Each point is reached from the start by the listed moves, each made 0, 1 or 2 times, or once backwards (-1), plus a little noise. Is the number of moves made odd or even? Then give how often each move was made.

Moves:
(1): [-35  -4 -26]
(2): [ -4 -40  13]
Start: [-5 18 -1]
Points:
[-15 -64  24] -> even (0, 2)
[-34  55 -38] -> even (1, -1)

Moves:
(1): [ 32  29 -13   6 -25  13  -3  19]
(2): [  2  -1  12  18  14   2  28 -30]
(3): [  6 -16 -20 -19  -9 -16   9 -16]
(4): [ -5  17  15   8 -47   5  22  -9]
(5): [-45  10   0 -15  57 -20  18  21]
(6): [ 25 -21   0 -20 -10  -4  13 -13]
Start: [ -9  -4  15  -3  13  -5  11 -12]
Points:
[-62  27 -11 -37  51 -57 112 -20] -> odd (1, 1, 2, 1, 2, 0)
[ 18 -13   6  30 -28   4  18 -65] -> even (0, 1, 1, 0, -1, -1)
[-11  54 -21 -63 -45 -45 114   7] -> odd (2, 0, 2, 2, 2, 1)
[26 19 21 30 59 22  3  4] -> even (1, 1, -1, -1, 0, 0)
[ 72 -14 -10 -56 -51  -3   5  11] -> even (1, -1, 0, 0, 0, 2)

Moves:
(1): [ 17 -16   9  -1  10  -6 -28   5 -16 -16   7   9]
(2): [  4 -16  31 -10  -3  24   0   0  -2   7  20 -14]
(3): [ 16  25  -2  18   7  30 -15  23  -1  -1  11 -33]
(4): [  9   8  26  28 -25   5  46   7 -10  12  -4 -19]
(5): [ -1   2  -5  18   6  20   7 -10  -4  -9  12  -8]
(6): [  0 -26  -8  -7  -1  -2   0  21   3  14  24  -9]
(7): [  3  -7  12  -3  20  -8   1 -10   5   8  -4  20]
(8): [-13   6  -5  19  -8  13 -12   9  17 -25 -21  13]
(9): [  4   9  -3  11 -27   5  30  17   4   0  18  -8]
(10): [ 10   5 -13   2 -33 -11   1 -19  11  23 -17  39]
(11): [-15 -15 -12  -6  -8 -23  -3  20 -12  36   0  15]
Start: [  0 -14  23  -7  21  -8  18   6   2 -31  13  -5]
Points:
[ 18 -33  20  47 -69  56 -35   2  16 -59  32 103] -> odd (2, 2, 0, -1, 2, -1, 0, 2, 2, 2, 1)
[-10 -69 101  23  16  69  93 121  20  41 108 -89] -> odd (-1, 2, 1, 1, 0, 2, 2, 1, 1, -1, 1)
[ 61  46 -24   9  -7  12  -2  44  10 -14  36 -69] -> odd (0, -1, 2, 0, -1, 1, -1, -1, 0, 1, -1)

Moves:
(1): [-2  3  7 -8 -7 -9  1  1 -5  6  0  2 -3  4  2 -1 -7  8  8 -5]
(2): [  6   4   9   3   9   1  -7 -15  12   7   6   4  -6 -11   8   1  -5  13
  -8   5]
(3): [-2  2  6  5  3  5 -4 14 10  5  2  8  6  6  7 13  6  4  2 -4]
(4): [-11 -10   3  -1  13   1   8  14  -9  -3   5   2  -1   4  -4  -4  -5 -15
   6  -1]
(5): [10  0  6 -2 -9  2  6  5 -5  4  0  0 18  0  1  6 -8 -8 10  2]
(6): [  1  -4   4   4  -3  -9  -4   0   4   8   1   0 -10  -9   3   2   5  -6
   7  -6]
(7): [ -4  -5   2   7  -8  -7 -10   5   5   0   3 -12 -12  -4  -1  -7  -6  -5
   0  -7]
(8): [ -2   5 -12  -7   4  -3  -8  -1 -10   2  -7  -6  14   4   6  -5  -1   3
   3  -5]
(9): [-10  -2  10  -3   1 -14   6  -8   8   2  -5  -4   3   9  -1  -4   3   6
   1   7]
(10): [ 1  6  1 -2 -7  4 -5  1 -4  7  6  1 -2  7 -2  7  2 10  7  3]
(11): [  4  -3   6   6  -4  -7  -6   4   1  11  -3  -7   3  -6   0 -13   1   3
  -2  -6]
(12): [ 0 10 -5  4  3 -5 -1  0 -6 -1 11  0 -6  5 -4 -1  4  5  4 -2]
(13): [ 12  -3   2  -4   5   8   0  -9  -3   2  -8  -4   4 -13  -8   6  -3  -4
   2 -11]
(14): [ -3  -2 -11  -6  -3   9   2   0   4   2   5  -3  -2  -7  -5   0 -14   8
   1  -1]
(15): [ -7  -5   7 -12   0 -12   3  -1   2  -4  -4   4   2  -7 -11  -4  -7   0
   4   4]
(16): [  0   5   9  -4  -6   1  12  -2   7  -2   3  -2   0   6   0  -4  12 -12
  -8   4]
(17): [ 5 -2 -9 -5  7 -3 -1 10 -3 -2  2 -2 -7  2  3 -7  6 -1 -1  2]
(18): [  0  -2  -1   2  -5  -1  -7  -2   2  -1  -2   8  -2   5  -3   3   2  -6
   6 -10]
Start: [-1 -2  1  2 -1  2  0  7  0 -1 -6  2 11 -9 -8 -2  5 14  1  4]
Points:
[-39  28  58 -32   6 -11  30  23   0  47  22  25  53  51   1  32  -8  55
  50  12] -> even (2, 1, 2, 2, 1, 0, -1, 1, 2, 2, 0, 1, 0, 1, 0, 1, -1, 0)
[ 46 -13 -12  24  33  -1  -8  70 -66  19  20  -7  12 -15  -1  -5   8 -30
  48 -31] -> odd (0, 0, 0, 2, 2, 1, 0, 0, -1, 0, 1, 2, 1, -1, -1, -1, 2, 0)
[-38 -24  92  -4  -3 -21   9   3  33  37 -13  20   3  15 -25 -12   2  24
  13 -19] -> even (2, 1, 1, 2, -1, -1, 0, -1, 2, 1, 2, -1, 1, 0, 0, 1, -1, 2)
[  8  40   6 -36  -3  26 -31 -33  16  46 -10  11  67  -8  15  56 -62 121
  27  -7] -> odd (2, 2, 2, -1, 1, -1, 0, 2, 1, 1, -1, 0, 1, 2, 0, -1, -1, 0)
[ 36   0  37  10   2 -64  -3   5  -3  27  17 -37 -55 -45  -5 -66  20  13
  -7 -14] -> even (2, 1, -1, 0, 0, 1, 1, -1, 0, -1, 2, 2, 1, -1, 0, 1, 2, -1)
[-18   2  13 -21  31 -34   7   7  17   5  19  -8 -28 -30 -14 -29  40   0
  -6  22] -> odd (-1, 1, 0, 1, -1, 2, 0, 1, 0, 1, 0, 1, 0, 0, 2, 2, 1, -1)
[ 19  34 -48  -3  -7  16 -23   9  -3  14  53   5 -16 -31 -10  26 -26  78
  22  33] -> even (-1, 1, 0, -1, 1, 1, 0, 0, -1, 2, -1, 2, -1, 2, 1, -1, 1, -1)
